Each wall is flat, endless, passes through zero and stands at right angles to its row. A trip goes straight from one point to another. List the walls that it crosses, first one first.

Walls:
(1): [ 0.31 -0.06]
(2): [-0.06 -0.39]
(3): [-0.45  0.17]
Trips:
[-0.04  0.17] to [0.46 0.20] => 1, 3
[ 0.18 -0.18] to [-0.43  0.13] => 1, 3, 2
[-0.31 -0.19] to [0.00 0.09] => 2
[-0.41 -0.34] to [-0.18 -0.11] => none
[-0.70 -0.09] to [-0.31  0.11] => 2
[-0.49 -0.01] to [-0.23  0.17] => 2
[-0.49 -0.31] to [0.23 0.27] => 2, 1, 3

Walls:
(1): [ 0.16 -0.18 -0.47  0.21  0.28 -0.40 -0.14 -0.08  0.25 -0.02 -0.43]
(2): [-0.49 -0.35  0.09  0.31  0.26 -0.03  0.03  0.20  0.11 -0.19 -0.15]
(3): [ 0.07  0.26  0.25  0.70 -0.24  0.26  0.06 -0.12 -0.23  0.10  0.10]
(4): [-0.27 -0.10 -0.23  0.04 -0.14  0.09 -0.22 -0.31 -0.11 -0.01  0.30]
Trips:
[ 0.23  0.21 -0.29 -0.02  0.73  0.35  0.30  0.01 -0.03 -0.01  0.10] to [ 0.64 -0.27  0.15  0.52 -0.29  0.02  0.03  0.07 -0.22 -0.04  0.36] => 3, 1
[-0.12  0.22 -0.23  0.19  0.02  0.21 -0.10 -0.23 -0.52  0.21  0.24] to [ 0.19  0.11 -0.41  0.57  0.02 -0.36  0.30 -0.13  0.26  0.23  0.33] => 1
[-0.03  0.06 -0.04  0.17 -0.37  0.31  0.28  0.49  0.44 -0.20 -0.17] to [-0.49  0.39  0.23 -0.22  0.11  0.30  0.06  0.45  0.47 -0.62  0.08] => 3
[-0.06  0.36 -0.15 -0.03  0.17  0.28 -0.41  0.29  0.11  0.32  0.19] to [-0.09 -0.31  0.10  0.37  0.11  0.11  0.34  0.79  0.15  0.09  0.00] => 4, 2
[ 0.06  0.14  0.11  0.21  0.01  0.35 -0.18  0.45  0.55 -0.15 -0.17] to [ 0.31  0.15  0.09  0.16  0.35  0.37  0.01 -0.11  0.17  0.06 -0.01] => 2

Walls:
(1): [ 0.15  0.12  0.06  0.11 -0.56 -0.41  0.26  0.09  0.17 -0.03 -0.45  0.67
  0.18  0.00 -0.16 -0.15  0.20  0.18 -0.24 -0.31  0.13 -0.10 -0.21  0.44
 -0.02  0.19 -0.62  0.13 -0.48  0.12  0.17 -0.11]
(2): [-0.25 -0.20  0.26 -0.07  0.19 -0.21  0.17 -0.29 -0.39 -0.22 -0.32 -0.06
  0.43  0.30 -0.60  0.21  0.60  0.07 -0.20 -0.48  0.27 -0.26 -0.05 -0.11
  0.12 -0.35  0.11  0.09  0.70 -0.47 -0.30  0.32]
(3): [-0.08  0.19  0.22  0.18 -0.03  0.15 -0.28  0.10 -0.22 -0.14 -0.31  0.19
  0.30 -0.27  0.03  0.31  0.55 -0.11 -0.26  0.26  0.10 -0.40  0.22  0.09
  0.23 -0.49  0.35 -0.06 -0.37 -0.19  0.00  0.13]
(4): [-0.22  0.36  0.43  0.02 -0.13 -0.45 -0.13 -0.15 -0.05 -0.14  0.05  0.54
 -0.08 -0.40  0.50  0.02 -0.05 -0.08 -0.26 -0.67 -0.14  0.34 -0.02 -0.42
  0.29  0.70  0.12 -0.37  0.21  0.06 -0.19 -0.10]
Trips:
[-0.47  0.42  0.17  0.30  0.60  0.28  0.08 -0.04 -0.19  0.00  0.10 -0.16
  0.61  0.07 -0.10  0.21 -0.35 -0.25  0.26 -0.07 -0.09 -0.37 -0.22  0.02
  0.15 -0.18 -0.06 -0.08  0.26  0.02  0.08  0.15] to [ 0.02 -0.37  0.06  0.21  0.11  0.25 -0.05 -0.01 -0.29  0.48  0.42 -0.03
 -0.14 -0.54  0.11 -0.13  0.17  0.05  0.23 -0.46  0.26 -0.29 -0.01 -0.41
  0.22 -0.43  0.13  0.11  0.27 -0.32 -0.06  0.27] => 4
[ 0.13  0.07 -0.49 -0.12 -0.52 -0.12  0.31  0.00  0.05  0.17  0.11 -0.28
 -0.08 -0.26 -0.50  0.21  0.23  0.00  0.13  0.13  0.94 -0.04  0.48 -0.45
 -0.02 -0.25  0.33  0.14 -0.06  0.12 -0.22  0.11] to [ 0.10 -0.01  0.40 -0.16  0.13 -0.70 -0.40  0.32  0.25 -0.38  0.18  0.36
  0.06  0.69 -0.35  0.32  0.06  0.47  0.22  0.04 -0.27  0.05  0.04  0.43
 -0.25  0.02  0.11  0.52  0.24 -0.46  0.29 -0.02] => 1, 3
[ 0.12  0.15  0.02  0.09  0.64  0.51  0.43 -0.09 -0.03  0.61  0.17  0.34
  0.06  0.15  0.10  0.14 -0.27 -0.39  0.85  0.56 -0.11  0.62  0.21 -0.05
 -0.27  0.19  0.47  0.09  0.58  0.28 -0.04  0.12] to [ 0.45 -0.17 -0.35  0.69  0.23  0.30  0.03 -0.41 -0.34 -0.52 -0.55  0.02
 -0.02 -0.03  0.01 -0.79  0.05 -0.73  0.05  0.34 -0.47  0.10  0.04  0.17
  0.00 -0.08  0.08 -0.60 -0.34  0.17  0.16  0.12] => 3
[-0.01  0.17  0.25  0.10  0.41 -0.41  0.14 -0.05  0.14 -0.01  0.50  0.18
  0.49 -0.77  0.23 -0.68  0.05  0.26  0.42  0.06  0.01  0.10  0.01  0.30
  0.24  0.09  0.15  0.14  0.05 -0.07 -0.01 -0.01] to [-0.39 -0.05  0.04  0.28  0.05 -0.46 -0.23 -0.16 -0.44  0.07  0.08  0.07
  0.10 -0.16  0.55 -0.36  0.60 -0.46 -0.10 -0.07 -0.13 -0.57 -0.35 -0.33
 -0.63 -0.18  0.38 -0.27  0.06  0.34 -0.30  0.37] => 3, 1, 2
